Rows are points. The last column is the point's height on a tilted bowl or saddle (a function of degree 2), plus a little noise. Along how many of its main directions does it bend up, bend down or stay straight?

Points, 11 rows:
0: -0.99 +0.66 +0.14
1: -4.53 +0.46 -4.80
2: -0.91 +0.59 +0.19
3: +3.29 +5.62 -2.60
4: +0.12 +0.32 +0.77
5: -3.30 -0.86 -3.03
6: -0.79 +1.46 +0.21
7: +0.28 +0.80 +0.90
8: +0.40 -0.61 +0.66
9: -1.82 -1.67 -1.51
10: +0.90 +0.31 +1.04
Directions: 0 up, 2 down, 0 straight

Points:
0: -1.38 -0.23 -2.93 -0.24
1: +1.76 +0.02 +1.28 -0.52
2: +2.25 +0.54 -0.83 +0.14
3: +3.63 -0.37 -0.37 +1.32
4: +3.98 +1.26 +0.27 +2.60
5: +1.98 +1.32 +3.26 +1.74
6: -1.14 +1.30 -0.60 -0.79
7: +1.40 +6.07 -1.72 +5.10
8: +0.94 -1.05 +1.12 -0.97
9: -0.12 -2.60 -2.94 +2.26
10: +0.91 +2.45 +0.67 +0.79
11: +1.95 -1.00 +1.30 -0.72
12: -0.74 +0.20 -1.24 -1.07
13: -2.85 -0.58 -0.35 +1.11
14: -3.05 -0.18 -0.91 +1.01
15: +3.53 -0.19 -3.12 +3.31
16: -1.05 +3.49 +1.67 +2.89
Directions: 2 up, 0 down, 1 straight

Points, 24 rows:
0: +1.55 -1.68 -0.42 -2.46 +0.55
1: -3.24 +2.45 -0.63 -2.40 +0.28
2: -0.69 +4.85 +2.25 +4.00 +5.08
3: -0.01 -0.41 -1.79 -0.19 +1.04
4: -0.84 -3.24 +2.03 -1.78 +1.81
5: -2.85 -1.54 -1.35 +2.52 +0.49
6: -0.75 -1.62 +1.94 -1.20 +1.66
7: -0.89 -0.32 -1.86 -3.64 +1.50
8: -1.18 -0.18 +1.21 -0.25 +1.59
9: +0.68 +2.44 +2.87 -3.97 -3.23
10: +1.24 -3.09 +0.56 +0.97 +0.41
11: -0.64 +1.46 +0.47 -3.95 -0.85
12: -0.16 +0.96 -0.82 +0.34 +1.44
13: +0.74 -3.12 +0.87 -0.87 +0.77
14: -0.32 -1.92 +0.02 +1.65 +0.87
15: -3.17 -4.66 -2.80 -1.53 +0.51
16: -0.93 +2.55 +1.90 -2.26 -1.09
17: -1.61 +1.97 +1.96 -0.58 +0.85
18: +1.13 +0.33 +0.35 +1.31 +1.89
19: +1.44 +3.19 -1.33 +3.38 +3.83
20: +0.80 -2.94 -1.19 -2.41 +0.50
21: +0.58 +0.41 +0.44 -3.86 -0.33
22: -2.05 -0.52 -1.39 +0.12 +1.27
23: -0.89 +1.09 +2.23 +3.68 +4.60
Directions: 2 up, 1 down, 1 straight

Points:
0: -1.80 +1.01 +2.60 -0.30 -3.02 +1.08 +0.16
1: -2.35 -0.36 -0.86 -2.81 -2.63 -4.45 +3.89
2: -1.83 -0.69 +1.75 -0.37 +0.38 -2.36 +0.68
3: +0.64 +0.81 +0.69 +0.33 +2.37 -2.49 +0.92
4: +0.22 -0.36 +0.30 +0.02 -1.09 -2.58 +0.73
5: -2.19 -4.16 -0.33 -0.38 +1.65 -1.57 +1.35
6: -0.51 +1.34 -2.06 +0.89 -1.39 +1.04 +1.11
7: -3.95 -0.49 +0.83 -2.87 +1.42 +0.34 -0.15
8: +2.53 -1.12 +0.80 +0.38 -3.07 +1.22 +1.65
9: +0.38 -1.03 -2.10 +2.36 -0.87 -1.96 +1.20
10: +3.71 +1.06 -1.49 +0.92 -0.26 -0.05 +1.74
11: -1.07 +3.27 +0.67 -1.21 +1.21 -0.38 +0.72
12: -1.89 -1.47 -0.72 +0.61 -0.05 +1.60 -0.20
13: +4.05 -1.26 -0.44 +3.55 +0.81 -2.01 +0.68
14: -0.21 -0.48 -1.21 -2.92 -0.96 +0.79 +0.23
15: -1.58 +2.97 -2.27 -1.45 +0.27 +1.23 +1.04
16: +0.53 -2.61 +0.64 +1.47 +1.22 +0.45 -0.59
17: +1.36 +3.40 -1.43 +2.75 -2.02 -0.66 +3.30
18: -3.02 +2.03 +1.23 -1.68 -2.91 +2.53 -0.43
19: +2.28 -0.33 +0.41 -0.08 +1.45 -3.43 +1.38
20: +0.79 +2.62 -0.11 +1.08 +0.30 +2.30 +1.10
21: +1.49 -3.21 +1.14 -0.82 +1.91 -0.18 -0.05
22: -3.24 +4.23 +0.36 +0.77 +0.77 +0.06 +2.29
23: -0.68 +2.35 +5.07 -1.32 -0.68 +1.18 +1.28
24: -1.04 +0.05 -0.07 -0.49 +1.13 +0.12 -0.65
25: -1.29 -0.33 -1.13 +0.39 -0.54 +0.65 -0.13
26: -0.22 -0.54 +4.65 -1.47 -5.73 -0.42 +3.40
27: +1.57 -2.17 +2.58 -1.40 +0.34 +1.56 +0.10
28: -1.97 -0.44 +0.20 -2.34 -0.97 -1.23 +0.16
29: +3.85 +1.30 -1.62 +0.17 +0.87 +3.30 +2.38
30: -0.39 +1.76 -1.34 +0.82 -0.86 +0.98 +0.67
31: +1.21 +1.55 -0.40 -1.97 +1.15 -0.82 +0.67
32: -1.91 +0.93 +0.88 +2.58 -1.60 +1.19 +1.11
33: +1.54 -1.87 -1.95 -1.35 +1.23 -1.85 +1.11
34: +0.22 +1.35 -6.01 +3.12 -2.12 +2.48 +7.38
35: +3.86 +0.97 +2.14 +1.78 +0.08 +0.37 +1.65
36: +1.15 -2.31 +2.47 -0.06 -0.68 -1.64 +0.88
37: -2.91 -1.56 -4.14 -0.76 -2.11 +1.04 +3.33
38: -0.57 -3.06 -1.95 +5.49 -2.08 -3.87 +4.08
39: -0.96 +0.52 +2.53 -0.88 +1.46 -2.27 +1.04
40: -0.83 -1.91 +5.25 -0.02 +2.95 +2.14 +2.03
41: +1.45 -1.31 -2.95 -3.21 +1.72 +2.30 +1.42
42: +0.00 +3.79 -1.38 -0.98 -1.87 +3.51 +2.14
43: +0.58 +1.70 -1.01 -1.03 +3.39 +2.97 +0.72
44: -0.27 +3.51 +0.79 -0.91 +0.82 +0.25 +0.78
45: -1.62 +2.27 -2.93 -1.14 +3.61 -2.52 +3.42
46: +1.53 -1.89 -3.62 +4.11 +2.54 -5.06 +2.62
Directions: 5 up, 0 down, 1 straight

Points:
0: +2.35 -0.62 -2.77 -1.28 -0.85 -0.54 -1.07 -0.94 +1.16
1: +2.10 +1.93 -2.05 -0.02 +2.22 -3.17 +0.61 -1.41 +2.19
2: -1.44 +3.52 -2.77 -0.66 -1.59 -1.39 -0.04 -0.22 +0.93
3: -0.74 -3.45 -0.78 +2.62 -0.02 +0.08 -0.39 -1.28 +0.75
4: -1.47 -0.56 -2.38 +1.90 -3.51 +0.04 +0.88 +1.49 +0.43
5: -1.24 +1.31 +1.72 +1.88 -1.06 -2.10 -2.18 +0.03 -1.20
6: +0.64 -1.27 -2.62 +3.21 -3.02 +0.44 +1.12 -2.93 +0.16
7: +0.35 +1.74 +0.66 +1.43 -2.01 -1.82 -3.34 +0.85 -1.56
8: +0.35 -3.70 -0.42 -0.64 -1.47 +1.32 +1.90 -0.07 +0.21
9: +1.50 -0.34 +2.79 +3.41 -3.50 +2.75 -0.24 -2.62 +0.58
10: -1.86 +0.59 +0.83 -3.05 -0.64 -3.12 -1.61 +2.33 +2.43
11: -0.13 +3.44 +0.55 +1.39 +0.43 +1.98 -1.07 +0.19 -1.77
12: +1.67 +0.30 +0.36 -1.03 +2.35 -3.08 +0.97 -2.65 +1.38
13: -3.99 -0.89 -2.42 +0.13 -1.87 -0.25 +0.80 -0.05 +1.59
14: +3.27 +0.74 -2.94 +1.87 +3.07 +0.81 -3.71 +0.12 +4.00
15: -0.47 -0.10 -0.30 -0.49 -0.97 -3.38 +1.09 +1.63 +0.56
16: -0.40 -0.82 -1.15 +2.36 -0.43 -3.50 -0.78 -1.92 +1.34
17: +0.93 -1.03 -1.68 -2.41 -0.83 -0.69 -4.41 -1.00 +2.06
18: -1.99 -4.93 -1.18 -0.85 +2.94 -0.80 +4.34 -1.71 +2.37
19: -3.82 -0.63 +0.45 -2.06 +0.75 +0.42 +2.15 -1.00 -0.58
20: -0.69 -2.36 +0.97 -0.68 +0.75 -1.30 -2.74 -0.91 +0.00
21: -0.41 +2.67 -2.87 -1.80 +1.96 -2.71 +4.14 -0.38 +2.27
22: -1.15 -1.51 -1.60 -0.60 +1.87 -3.30 +0.75 -0.11 +2.85
23: -1.21 +0.40 +1.26 -2.64 +3.34 +4.26 -5.12 +2.59 -2.07
24: -2.80 +0.25 -0.13 -1.42 -0.86 -2.10 +3.06 -1.29 +0.79
25: +0.74 -2.39 +1.55 -2.33 -1.49 -1.43 +0.68 -1.94 -1.15
26: -0.01 +1.15 -1.86 -3.02 -2.45 +2.72 -0.61 +0.38 +1.37
27: -1.76 +2.44 +2.94 +3.39 +0.57 +0.52 +1.00 +0.24 -2.25
28: -2.43 +2.06 -0.02 +1.68 +2.67 +0.93 +4.52 +1.58 -0.87
29: -1.42 -0.65 +1.23 +1.57 +1.98 +0.83 -3.53 -1.41 -0.37
30: +0.38 +1.42 -5.19 +5.11 -0.21 -0.41 -2.90 -1.77 +6.05
31: -0.03 -0.27 -2.42 +2.54 +3.97 +2.89 +2.06 -1.60 +1.46
32: -0.96 +1.53 +1.28 +2.33 -1.66 +1.19 +0.10 -2.73 -0.95
33: -1.22 -0.46 -0.74 -2.29 +1.48 +0.44 -0.84 +1.35 -0.12
34: -3.06 +0.71 -1.29 -1.83 -2.22 +1.20 -1.33 +1.51 +0.53
35: -1.05 +1.74 +2.06 -1.54 -1.46 +3.86 +0.26 -1.42 -0.23
36: -1.93 +1.89 -0.81 +1.89 +3.37 +2.49 +0.57 +1.30 -2.22
37: +3.48 +1.82 -0.49 -1.65 +1.41 +0.15 -1.88 +0.37 +1.97
38: -0.35 +1.43 +3.14 -1.52 -0.77 +0.50 +4.69 +1.79 +1.78
39: -1.38 +1.05 -0.38 +0.11 +1.48 -1.08 -1.68 +2.39 -0.86
40: -0.02 -2.22 -0.28 -0.81 +0.16 +1.59 -0.19 -0.38 -0.62
41: +0.69 -4.83 -0.86 -0.02 +1.04 -5.29 -0.19 +0.85 +4.49
42: +0.76 +1.81 -0.41 +0.93 +3.66 +0.44 -1.98 -1.17 +0.73
43: -1.26 -1.69 -1.57 -1.25 -0.61 -0.99 -0.94 -0.19 +0.42
44: +0.48 +0.68 -2.78 -0.90 +2.72 +0.18 -1.50 +4.11 +0.89
45: +0.66 +4.05 -1.51 -1.78 +0.67 -0.13 +4.95 +1.51 +0.04
46: +0.68 +1.50 +0.95 -0.30 -1.31 -1.64 +1.19 -0.03 -1.43
47: +3.78 -2.25 +0.74 +1.85 -1.46 -0.01 +0.74 -0.06 -0.58
48: +0.22 +0.52 -0.13 +3.79 -1.63 +2.91 -0.51 +5.27 -1.35
49: -0.73 +2.73 -0.38 -1.69 +5.08 +1.60 +0.42 +2.38 -1.56
50: +1.34 -1.14 -3.93 +3.84 +1.54 +1.21 -0.10 -1.93 +3.83
51: +0.95 -1.92 -1.61 +0.23 +2.06 -0.29 +3.23 -3.30 +0.18
52: -0.15 +1.20 -0.07 +1.34 +2.14 +2.19 +1.73 +1.49 -1.16
53: -5.33 -3.79 +1.73 +1.72 -3.68 -2.70 +1.37 -0.10 +5.10
54: +0.13 -0.11 -1.56 +0.12 +3.23 -0.05 +3.03 -2.16 +0.46
55: +1.68 -0.60 -2.91 -2.87 +1.46 -6.45 +3.17 +1.33 +7.30
56: +1.09 +2.72 +3.65 -0.25 +0.86 +1.80 +0.04 -1.91 -0.26
57: -0.22 +0.94 -2.89 -0.66 -1.18 +0.06 -2.63 +6.32 +0.43
58: -0.87 -1.30 -4.62 -1.98 +1.78 -2.83 -1.10 +1.07 +5.33
59: +0.26 +1.22 +1.31 -1.42 -0.62 -1.79 +1.54 +3.58 +0.41
60: -3.49 -3.88 +1.58 -0.18 -0.54 +1.30 -2.46 -0.39 -0.76
61: -0.07 -1.97 -0.53 +0.72 +2.73 +1.49 -1.32 +2.30 -0.22
62: -0.50 -4.72 +3.68 +0.80 -1.13 +0.31 -1.15 -3.86 -0.86
63: +2.87 -1.22 +3.24 +0.61 -0.48 +0.82 -0.74 +3.37 +0.86
64: -2.17 +2.44 -2.53 +1.24 -3.20 -0.64 +0.94 +1.71 -0.38
65: -3.68 +1.93 +1.27 -0.75 -1.64 +0.72 -0.50 +0.35 -0.61
66: -0.14 +2.14 +2.08 -0.96 -0.68 +1.31 -2.12 -2.30 +0.03
67: +1.42 -0.71 -2.30 +1.52 -0.49 -1.03 +0.41 +1.25 +0.15
68: -1.08 +0.17 -2.08 +2.04 -2.39 -0.46 +0.08 +0.56 -0.25
69: -1.00 -1.41 -1.51 +4.43 -0.54 -1.96 +1.39 +1.41 +1.01
70: +1.25 +2.50 +0.74 -0.58 +3.20 -1.50 +0.72 +0.03 +0.11
71: +2.29 -0.22 +2.79 +0.49 +0.74 -1.95 -3.44 +0.15 +0.09
72: +0.00 +0.90 -3.59 -2.81 -1.52 +0.78 -1.14 -1.99 +1.83
73: +4.24 +0.78 +2.48 -0.65 -3.43 -0.25 +1.37 -1.79 -1.86
Directions: 5 up, 2 down, 1 straight
